Each row is a point. Before rounding, the points of a table are all equally far from one centre. They may lie mostly on one side of it. Where is the centre, to within rounding?
In the rows, zero is written as 128.

Points (10 x 3)
[[100 141 168]
 [120 124 176]
 [121 157 170]
 [158 126 158]
 [139 168 152]
 [154 131 164]
 [106 128 172]
 [ 84 138 138]
 [122 142 176]
 [103 168 145]]
Centre: [124 134 137]

Points (12 x 9)
[[123 101 119 124 122 162 167  97 173]
 [116  96 142 149 137 162 107 100 179]
 [102 108 147 156 122 186 126  80 155]
 [107 136 130 195 148 149 124  93 151]
 [105 106 141 128 118 169 163 121 133]
 [115  80 138 179 153 122 136  93 150]
 [100  96 132 162 141 148  99 109 168]
 [ 95 119 147 125  92 119 112 110 169]
 [132  79 151 165  98 130 136  67 169]
 [117 102  80 151  99 155 113 110 166]
 [ 83 103 149 159 104 130 154 110 158]
 [128 125 154 163 155 141 121 131 146]]
Centre: [128 118 125 147 115 134 129  91 137]

Points (25 x 20)
[[ 79 107 135 151 106 125 119 104 142 108 109 122  93 143 147 108 136  84
   90 123]
 [ 68 117 125 160 121 143  99 121 134 157 118  93  87 149 142 146 102  66
  110 122]
 [108  85 126 185  89 106  85 117 110 124 172 127  86 113 159 141 100 122
   96  91]
 [ 89  88 144 186 114  98 117 101 146 107 113 116 104 128 143 158  72 106
  103 120]
 [108 117 176 148 118 108 117  92 119  89 142 143 116 133 156 108 131 104
  117 124]
 [ 76 127 139 169 130 123  98 141 142 130 166  92 103 128 150 135 121 109
  128  69]
 [131 151 126 145 116 110 111 130 164 142 143  91 107 108 183 140  85 105
  107  77]
 [127 127 125 174 115  96 121 112 135 149 124 128  74 115 162 134  75  74
   92 113]
 [119 122 157 179 138 127  92 112 135  85 144 127 107 124 162 123 123 107
  112  93]
 [130 107 152 137  87 138 117 103 116 128 110  92  56 112 137 139 104  99
  106  71]
 [ 91  91 154 154 154  93 106  88 114 135 113 117  88 141 196 131 109 111
  127 119]
 [110  83 174 134 118 134 106 121 160 111 134 117  67 131 147 149  91  97
   82  98]
 [125  94 147 129 113  85  96 106 169 114 134 114  89 116 192 141 118 122
   96  94]
 [108 105 157 148 100 106 103 144 168 114 114 146  77 100 138 172 105 108
   96 116]
 [126  51 139 146 124 130  96 127 161 108 124 156  94 108 132 164  93 101
  129  95]
 [104 130 148 107 140 106  94  93 124 102 129 121  60 145 139 161 110  96
  126  98]
 [102  76 165 167  96 123 114 114 140 145 127 150  67  97 135 117  99  94
  116 111]
 [ 83 120 112 162 117 122 135 121 153  95 113 118  92 141 144 145 123  88
  110  95]
 [ 85 117 154 146 115 100  71 120 130 126 150  81  68 140 164 120 115 104
  129 105]
 [103  96 127 180 110 126 150 150  94 134 111 107  79 122 166 128 114 107
  122  82]
 [140 109 132 178 108  91  78 132 130 131 139 117  82 151 115 167 146 120
  143  97]
 [123 109 121 154 141  93  96 174 135 132 134 126  91 125 138 132 126  96
  103  61]
 [144 114 165 148 107  94 105  79 115 168 103 105  79 120 142 126 109  95
  125  79]
 [129 139 125 136 112 121  67 133 127 140  96 115  86 155 194 151  92  91
  123  97]
 [ 96  97 196 139 118 106 101 147 134 137 121 109  94 169 136 114  80  98
  110 131]]
Centre: [121 105 130 130 118 122 109 124 124 146 129 120 112 131 140 138 104 126
 122 117]

Points (30 x 24)
[[ 94 121 155 102 143 163  98 129 112 121 153 135 148 107 175 116 117  74
   99 118 127 112  65 127]
 [113 118 162 124 167 189 120 101 132 109 142 159 169 170 147 116 101  84
  115 118 155 165 114 136]
 [122 116 170 161 187 159 116  96 147 119 134 146 163 140 113 130 119  94
  114  99 171 120  83 108]
 [108 119 146 162 143 141 146 119 141 112 129 141 135 145 127 122 121  99
   49 130 166 151 108 142]
 [ 90  80 146 148 156 139 148 109 149 120 130 147 130 134 144 118  98  96
  127 135 160 180  96 152]
 [102  73 165 144 156 167 129 118 156 107 156 183 163 131 138 127 142  90
  127 115 155 147  89 138]
 [119  98 166 175 175 183 121 127 137 131 116 136 112  95 146 148 121 104
  133 107 138 134  83 148]
 [ 97  92 139 149 181 142  90 160 134 142 138 154 157 154 154 123 132  75
  107 126 139 121 113 125]
 [109 106 175 144 185 186 136 120 124 111 131 141 155 140 154  94 127  99
  122 105 185 147  97 155]
 [134  87 181 136 161 153 136 124 125 148 157 147 143 165 171 148 122  96
  121 128 190 131  90 154]
 [124 105 180 168 173 135 116 114 150 114 101 188 125 136 156 114 129 108
  111 117 160 146  75 142]
 [109  82 166 116 150 185 142 128 152 127 109 170 123 152 173 170 112 101
  117 112 144 127  84 114]
 [ 93 126 140 128 167 142 110 105 143 105 156 150 163 127 150 117 129  91
   69 128 152 142  62 112]
 [112 134 174 151 162 140 118 115 170 131 129 137 137 190 106 119 124  85
  128 136 162 133 113 131]
 [104 106 136 122 149 151 128  84 116 141 131 180 109 110 153 132  89  88
   96 127 171 168 120 127]
 [105 105 186 160 179 166 110 126 136 131 157 135 169 105 174  75 127 102
  108 129 161 128 114 112]
 [133  97 188 112 194 133 124 118 129 141 149 147  93 151 148 144 115 107
  124  71 112 120 109 120]
 [ 95  82 163 164 184 156 142 109 153 132 164 150 164 146 172 108 136 119
  139 118 152 139  89 136]
 [105 136 179 144 160 191  94 158 121  76 132 159 137 121 143 114  91 131
  131 142 148 157 121 142]
 [113  80 165 117 166 199 107 107 160 112 155 131 140 131 193 126 147 113
  126 139 138 113  95 155]
 [115 120 202 116 147 141 124 137 158 131 117 148 130 156 143 131 110  94
   95 104 165  96  90 157]
 [125 101 181 143 172 126 119 103 145 107 130 151 143 154 129 124 105  92
  117 102 145 113  93 168]
 [ 81 127 163 148 163 149 104 142 135 131 137 151 196 156 155 116 111 111
  119 106 176 147 107 133]
 [105 114 158 142 132 115 102  95 141 130 137 128 142 164 171 103  86  79
  119  96 169 165  94 111]
 [140  72 163 123 154 127 115 110 150 153 180 160 143 148 141 153 133 106
  106 145 170 132  92 150]
 [149  86 170 157 156 165 111 176 145 114 151 162 124 165 136 116 127 113
  107 111 141 117  91 160]
 [129  94 178 167 161 114  95 149 143 143 149 159 146 120 148  93 118  96
   77 122 142 150 123 124]
 [142  86 158 119 117 150 124 102 105 103 127 152 149 139 169 118  91 103
   96 114 178 122  77 150]
 [143 127 152 109 185 168 116  85 155 133 127 155 164 118 168 125 144  83
  109 122 177 144  81 126]
 [138 129 159 116 192 171  81 110 128 184 121 162 140 114 118 113 134 115
  109 134 157 138 100 124]]
Centre: [128 122 148 120 140 147 116 127 137 122 141 138 123 130 152 120 132 133
 125 117 150 137 115 114]

Points (30 x 24)
[[161 147 144 102 140 130 120  97  96  96 151 107 166 131 126 120 103 128
  159 136 186  64 128  93]
 [147 159 151 105 123 152 139 110 102 116  94 117 187 112 126 114 129 139
  157 137 184  78 169 134]
 [168 161 159 101 135 149 116 124 106 107  96 139 154 142 121  97 116 104
  165 138 183  74 130  78]
 [187 159 159 119 132 124 139 110  77  77 114 128 161 131 139 114 118 108
  151 132 181  92 131  83]
 [160 178 157 114 139 144 105  97  90 104 105 141 150 128 141 111 128  92
  151 148 169  48 148 130]
 [169 138 131 121 146 131 123 115  82  93 147 130 185 122 128 124 105  99
  158 131 171  85 123 109]
 [154 162 119 132 156 149 122 107  90  88 110 123 182 139 127 115 110 113
  157 123 189  72 162  86]
 [164 138 171 119 134 178 126 112 102 105 116 114 177 125 127 107 121 129
  161 135 194  98 156 106]
 [161 159 148 116 142 125 110 100  87 106 145 122 181 116 149 122 123 106
  147 156 168  65 122 114]
 [178 154 140 112 141 132 156 116  74  96 127 151 177 119 123 121 115  93
  144 143 182 100 150 108]
 [150 157 187 116 159 144 120 118  90  93 128 127 166 136 142  94 114 120
  148 147 186  91 122 106]
 [144 130 160  91 124 139 112 122  81 104 111 112 162 145 143 108 117  97
  156 127 173  60 154 118]
 [168 169 151 103 109 163 103  97 120  82 123 136 160 161 122 103 130 115
  153 126 166  89 150 111]
 [173 160 142 100 130 138 125 133 101  92 132 116 151 151 169 115 132 126
  174 152 168  87 128 105]
 [178 168 147 103 141 131 103 108  88  86 124 127 166 137 115 118 137 121
  167 152 175  99 143 118]
 [141 154 166 138 141 148  99 106 127  82 122 127 151 126 142 112 116  99
  153 166 171  57 152 124]
 [150 162 133 132 110 169 116  94 103 100 142 128 125 136 117 102 101  89
  137 131 163  67 135 117]
 [151 157 162  96 134 146  93 101  95 118  92 119 164 139 133  93 117 129
  143 140 176  78 158  90]
 [170 150 140 109 137 134 132 128  88 112 132 149 157 124 141 123 139 107
  177 158 179  93 145  90]
 [165 132 148 109 129 155 127 119  94 115 129 127 134 125 132 104 122 121
  170 119 206  82 157 106]
 [146 154 135 117 124 161 116  79 103  85 124 136 190 126 120 109 133 118
  152 123 163  88 150  96]
 [154 165 140 100 158 145 120 132 121  82 128 127 167 115 129  99 134  98
  149 131 160  74 152  93]
 [165 182 149  95 142 116 132 110  84 104 116 105 154 126 135 123 142 138
  152 137 158  72 132  80]
 [165 146 138 113 152 140  89 107 101 108 107 115 169 155 139 109 130  95
  171 169 177  82 146 108]
 [125 158 157 107 137 155 111  81  88 102 119 135 145 125 111 105 139 109
  160 116 170 103 149 106]
 [153 149 128  99 129 142 122 105  92  95 135 147 147 130 123 106 105 120
  168 115 194  95 142 107]
 [151 138 146  89 126 129 116 125  92 114 119 124 178 161 126  84 132  88
  124 142 162  88 150 109]
 [162 176 151  92 181 137 109 107 122  90  97 136 156 145 142 104 116  89
  160 141 155  98 148  95]
 [138 147 133 133 153 108 125 106 106 113 154 135 166 109 138 102 131 123
  161 110 182  96 134 108]
 [161 141 174 104 161 161 114  97  88  93 126 123 148 132 132 112 125 119
  158 177 168 101 144 111]]
Centre: [156 146 144 130 146 134 142 102 119 119 110 124 147 149 133 125 118 118
 137 133 153  90 144 117]

Points (31 x 24)
[[117 122 127 151 154  96 180 140 182 106 116 134  99 102 136  86 139 129
   89 168  98 119 104 119]
 [126 127 156 136 171 107 161 152 176  77 100 120  92  96 129 123 117 135
   89 159 110 136  72 121]
 [123 141 147 129 167 135 182 134 169  99  95 125 115  97 125  69 151 110
   96 179 122 116 110 115]
 [122 145 127 133 139 116 169 121 162 112 104 137 115  79 126  97 116 122
   78 149 142 136  61 109]
 [111 137 151 132 164 113 185 138 159  90  84 150 112 121 136 111 126 122
   97 173 106 127 107  85]
 [110 155 110 146 178 122 187 130 159  86 121 111 115 116 123  89 148 142
   95 171 113 117 105 117]
 [113 125 177 139 165 116 171 135 171  67  88 131 130 107 119  98 145 132
  105 142 117 112  88  98]
 [133 145 152 135 155 126 183 126 147  80 109 155 107  89 105  89 129 121
   88 156 105 109  83 116]
 [140 135 143 111 177  83 183 131 169  96  99 126 108  79 134  93 129 130
  112 147 128 113  88 127]
 [127 144 135 123 181 105 179 118 154  78 110 129 109 113 121  75 120 132
   94 144 125 129  82 125]
 [118 142 137 143 148 105 188 108 161  93  83 141  99 105 129  84 150 122
  110 170 130 128  94 127]
 [121 135 146 134 162  99 170 145 157 109  87 129 101  74 117  98 111 138
  106 159 120 112  69 119]
 [114 170 136 116 175 118 160 127 170 104  87 140 135 114 127  91 149 130
   92 143 115 129 101  91]
 [121 128 119 130 147 121 172 137 152  57  91 119  92  93 126 108 144 160
  113 154 136 123  83 119]
 [ 94 148 147 118 147 107 181 140 182 106  98 132 114 107 116  84 134 101
   95 157 105 134 104 116]
 [134 157 149 134 163 107 182 142 155  97  95 128 102  88 134  88 118 127
  110 155 108 134  91  96]
 [116 140 115 124 168 117 186 111 156  79  91 132  95  96 112  91 129 147
  116 126 127 111  96 106]
 [130 146 118 139 195 111 172 116 154  80 102 140 117  99 117 129  98 115
   84 157 107 112 122 117]
 [116 156 130 125 167 129 169 132 161  91  86 140  98  94 117  94 133 148
   95 152 112 122  77  99]
 [123 141 156 138 163  98 192 127 158  87 101 131  98  86 109 108 127 140
   95 174  99 133  92 105]
 [125 157 118 135 170 130 184 135 177  85 112 143 118 103 128 110 130 144
  111 166 109 110  92  92]
 [125 145 143 140 163 110 174 132 168 102  90 120 105  90 131  82 120 127
   82 159 129 120  74 123]
 [109 146 144 140 166 121 182 130 155  97 106 130 113  86 108  78 134  93
  116 149 113 119  91  91]
 [118 140 142 135 168 102 185 131 165 119  85 144 102 100 133  97 139 126
   97 130 109 120  74 101]
 [129 165 141 138 171 103 189 141 149  91 122 127  98  95 101 100 135 126
  115 155 111 133  95  94]
 [120 167 139 134 164  99 166 131 157  93  97 152 131  89 123  86 120 129
  111 143 123 119 101  96]
 [120 165 149 115 159 118 162 121 164  70  92 126  99  77 118 102 146 130
  101 165 111 119  80 113]
 [122 149 155 133 166 133 186 122 153  86 117 136 128  83 120 112 125 136
  100 170 117 137  76  76]
 [136 146 112 120 186 125 191 137 177 116  92 140  97  92 125 107 143 119
  109 158 126 119  92 114]
 [136 139 134 141 182 140 201 125 156  76 106 120 120  93 135  86 129 126
  105 139 108 114 109 102]
 [139 153 121 140 149 127 156 106 156 111 102 131 122 108 156  94  95 125
  105 160 107 135  85  99]]
Centre: [118 124 141 126 154 127 153 120 146 110 119 121 122 102 125 129 138 127
 110 145 122 126 112 124]

Points (29 x 24)
[[ 84 140 110 124 151 128 126 149  97 103 135 142 115 126 128 109  73 135
  141  75 130 137 128 100]
 [ 64 139 135 148 121 171 148 147  93 105 129 141 112 120 125 103 121 106
  127  97 130 172 113 116]
 [ 58 138 113 168 127 127 153 148 131  86 136 154 130 126 138 110 159  93
  108  69 135 147 123 133]
 [ 86 162 129 121 100 116 132 179 116 110 128 151 118 123 135  93 130 103
  114  65 138 125 156  90]
 [ 85  95 135 155 114 124 187 133 112 111 107 155 137 106 117 110 113 123
  142  74 140 155 111 112]
 [ 70 130 146 110 149 140 153 136 104  97 115 143 143 155 120 109 165 116
  159  79 154 107 128  95]
 [ 76 140 122  96 111 123 153 138 108 125 100 145 136 160 118  94 117 109
  156  46 142 135 123 120]
 [ 72 147 154 144  95 160 156 141 109 114 132 132 168 149 120  64 141  98
  131  81 145 142 116 118]
 [ 98 139 109 126 126 112 144 161  88 109 124 163 160 108 133  73 132 120
  102  64 152 126 107  97]
 [ 74 129  99 163  89 114 160 167  98 110 117 143 133 157 149 127  86 145
  130  62 141 119 113 114]
 [ 55 179 154 135 101 128 154 152 113 132 133 147 119 150 109 140 149 135
  110  66 138 119 139 118]
 [ 68 166  84 125  82 126 168 165  73 110 143 156 126 127 135 140 128 126
  114  87 124 131 145 107]
 [ 89 118  88 144 101 115 126 173 111 110 139 128 138 144 135 100  86 114
  134  72 127 109 124  96]
 [ 60 139 114 128 136 133 146 142  99 115 111 148 145 155 127 114 116 133
  153  75 142 165 118  86]
 [104 155 126 143 114 122 170 198 124 142 134 144 115 131 138 100 102 140
  101  51 117 140 143 124]
 [ 61 100 127 131 108 123 151 134  79  93 122 129 136 134 134 120  99 135
  126  60 151 117 135  94]
 [ 67 132 118 112 122 154 166 169  87 114 114 125 137 110 146  86 133 137
  138  61  93 109 142 120]
 [ 68 135 124 112  87 159 148 165  88 122 133 140 147 108 119 104 122 109
  155  87 140 133 125 120]
 [ 75 135 147 147 126 163 174 163 143  88 134 123 135 156 140 133 115 124
  108  44 139 119 163 117]
 [108 136 116 124  87 139 158 145 104 116 108 170 120 151 106 112 105 104
  128  35 110 144 141 118]
 [ 79 159 122 115  67 152 161 156  90 105 157 137 174 125 136 129 110 119
  114  74 130 150 135 105]
 [ 78 156  74 137 101 135 174 163 100 110 105 117 112 156 160 101 140 112
  143  61 135 129 122 125]
 [104 144 128 132  89 128 161 172  93 128 115 116 168 169 194 110 100 138
  142  83 131 138 132  81]
 [115 164  98 133 108 160 152 172 127 122 143 154 145 128 115  86 103 108
  121  76 150 136 101  90]
 [ 80 169 119 151 114 153 175 172 112  72 157 154 124 135 147 109 146 106
  149  81 136 120 138 106]
 [ 58 131 109 131 106 141 167 166  97  82 111 150 112 156 155  83 111 102
  113 100 137 131 106 120]
 [ 75 133  94 166 110 154 159 128 120 141  84 161 113 121 134 123 105 171
  134  66 141 132 149 121]
 [ 62 132 120 107  95 113 150 150  92 110 133 124 134 137 141  95 129 135
  149  63 164 124 112 112]
 [ 68 159 106 162  82 139 162 130 122  94 121 151 116 155 106  92 107 146
  131  88 144 139 111 112]]
Centre: [117 138 123 133 118 140 159 119 117 127 131 145 140 146 156 117 129 129
 114 101 125 116 135 126]

Points (31 x 24)
[[113 168 133 178 154 187 183 132 156 105 156 119 139 146 122 113 118 112
  132 121  97 138 123 135]
 [ 92 126  68 150  95 191 145 162 185 156 125 123 117 179 110 140 113 121
  115 102  94 123 162 114]
 [138 138 101 178 147 206 152 150 122 129 122 121 119 188 146 138 110 143
  128 114  60 133 136  99]
 [112 135 131 147 160 150 175 128 182 138 100 116  94 148 173 135 121 143
  110 131 125 136 141  91]
 [108 123  99 159 131 173 192 125 163 159 134 119 129 175 131 162 105 132
  106 120  90 148 114 133]
 [125  91 118 158 115 149 167 139 153 118  87 125  97 192 149 137 140 121
  121  77 112 130  96 115]
 [126 120 126 118 127 175 181 136 185 115 108 142 108 160 133 119 137 152
  122 133  81 152 147 117]
 [139 111 100 139 154 183 167 149 162 116  91 124 130 159 123 133 106 158
   86  93 110 142 133 102]
 [104  81 125 155 107 179 131 171 197 109 112 128  95 199 142 103 128 147
  110  72  94 126 104  86]
 [ 93 135 114 147 123 136 168 144 161 103 133 140 170 188 142 130 140 168
  103 121 111 152 122 139]
 [136 124  84 153 130 178 178 159 168 125 153  83 113 142 141 121 154 108
  119 136  97 129 135 128]
 [107 110  89 163 146 171 199 149 152 176 162 115  87 153 133 135 128 139
  113 120  96 114 108  97]
 [114 131  95 149 145 171 168 120 167 131 120  94  85 154 147  96 106 125
  107 110 101 124 133 146]
 [127 126 105 137 130 134 200 139 131 126 147 119 113 159 121 104 112 109
  105 140 107 146 118 123]
 [124 154  98 140 105 190 157 180 191 127 124 135  95 174 150 131 134 133
  102 123  57 148 121 100]
 [ 99 106  94 154 134 183 187 166 155 161 123 146 126 164 116 109 113 160
  145 155  75 158 112  92]
 [ 91 136  85 181 118 172 135 144 158 155 116  96  88 129 118 135 139 132
  104 147  78 153 116 122]
 [156 120 113 112 129 184 171 143 166 109 137 131 100 189 143  86 115 146
   83 140 117 113 128 124]
 [124 138 105 150 146 178 143 138 156 142 123 120  78 138 151 142 128 136
   67 129  87 135 136 131]
 [118 103 129 160 146 152 170 128 139 118 139 107 105 128 123 139  80 121
  128 152  86 156 138 113]
 [ 86 122  78 139  99 140 157 135 134 154 120 111  92 141 148 133 150 158
  126 129  75 141 120 106]
 [141 126 114 144 155 189 168 154 192 114 110 140 105 162 171 111 122 140
  103 110  96 163 121 120]
 [153 135 151 162 131 177 168 150 144 108 140 140  91 193 157 133 141 136
  101 119  98 151 153  98]
 [106 125 137 159 150 154 177 142 172 148 127 106 108 169 132 122 125 141
  105 137  72 129 158  98]
 [130  97 111 139 124 204 167 129 165 114 134 117 107 179 154 142 140 129
  120 121 109 178 112 114]
 [138 136  98 131 166 181 167 134 165 120 144 106 135 110 131 130 118 151
  143 106 120 118 165 119]
 [ 97 112 106 152 137 191 179 151 128 153 140  83 116 137 125 138 115 120
  125 159 101 116 132  95]
 [136 118 111 162 136 162 177 124 159 113 145 103  98 157 120 137 106 172
  101 156 103 153 135  65]
 [ 79  98 142 172 133 206 168 144 145 156 130 105  84 164 150 114 127 155
  108 144 118 128 139 129]
 [105 107 112 143 169 186 161 126 174 144 123 107 113 156 138 127 120 143
  103 140  76 110 133 106]
 [105 129 118 162 155 181 160 162 128 126 134 123  96 167 110  94 152 112
  113 117 102 137 149 121]]
Centre: [130 128 124 165 104 162 124 159 160 138 144 136 121 149 136 121 109 152
 137 122 126 118 108 108]
